Each row is a point. To make a cloud, some directions were put in groups of two or more. Within a group, all points are equally far from the middle, so they leave a hole (a ring in 2 directions, a hollow ball in 3). The other directions are filled evenly. Then the cloud was stretched, turned, moved and blurred a little. How many holes are there, and how many directions does each take, smallest first?

Cloud, 21 rows:
-5.1,4.2,4.0
3.3,-2.0,5.0
3.0,-2.2,5.2
0.2,-6.6,-2.0
-0.5,5.9,3.7
-4.8,1.3,5.8
-0.7,-4.8,-5.0
-1.8,4.8,-4.2
-6.4,3.1,-1.9
-2.7,5.5,4.3
-7.0,-2.1,-0.6
-7.2,0.0,-1.5
-0.8,-6.5,-2.3
-5.6,-3.9,2.5
0.5,-4.7,-5.0
-4.6,-5.3,-1.3
-2.6,-6.5,0.3
-1.0,3.3,-5.5
-1.1,-4.3,5.3
5.7,0.4,-0.5
-0.1,5.5,4.3
Holes: 1 (3)

Cloud:
-0.4,5.7,-1.9
6.8,4.2,4.2
-2.3,2.9,-1.9
4.9,-2.7,2.0
0.7,1.1,-1.2
-1.3,-1.0,-3.8
-1.4,1.4,4.2
-3.2,-1.6,0.7
3.0,7.7,2.9
7.5,4.3,3.4
3.8,2.3,1.5
5.5,0.0,-0.2
7.7,-6.1,-3.6
3.6,1.0,6.7
9.2,5.9,0.9
5.2,6.5,0.0
7.5,-0.3,-1.5
4.5,-2.6,2.4
0.8,0.9,-3.8
2.3,-6.3,1.2
4.5,-6.2,-3.4
Holes: 0

Cloud:
4.9,-8.3,0.0,1.1
-2.2,-5.2,-3.7,4.3
-3.4,2.2,0.7,-2.8
5.3,-1.0,-0.6,5.7
-3.7,2.7,-0.8,2.0
6.8,-2.4,-1.0,-5.8
5.2,2.1,-6.4,-3.5
3.2,4.3,-6.0,-2.2
5.8,-0.7,-7.4,-3.2
5.8,0.8,-1.8,-6.2
5.2,3.6,-0.1,2.8
-5.4,-1.8,-2.1,1.3
7.8,-2.0,-5.0,-4.0
1.1,-6.4,0.0,4.9
2.9,0.7,1.6,-5.8
-3.2,-4.3,-2.7,4.1
3.1,2.0,-1.1,5.8
5.8,4.0,-0.1,0.3
-0.9,-1.9,4.0,-0.4
2.7,-8.1,0.3,3.0
-0.4,-7.2,1.9,-3.1
-1.9,-4.5,3.0,-1.8
-0.7,-6.7,-4.1,3.9
5.2,-0.5,-7.9,0.4
4.1,-4.7,-8.1,0.4
6.1,-6.5,1.5,-0.4
5.7,-1.2,1.8,4.0
Holes: 1 (4)
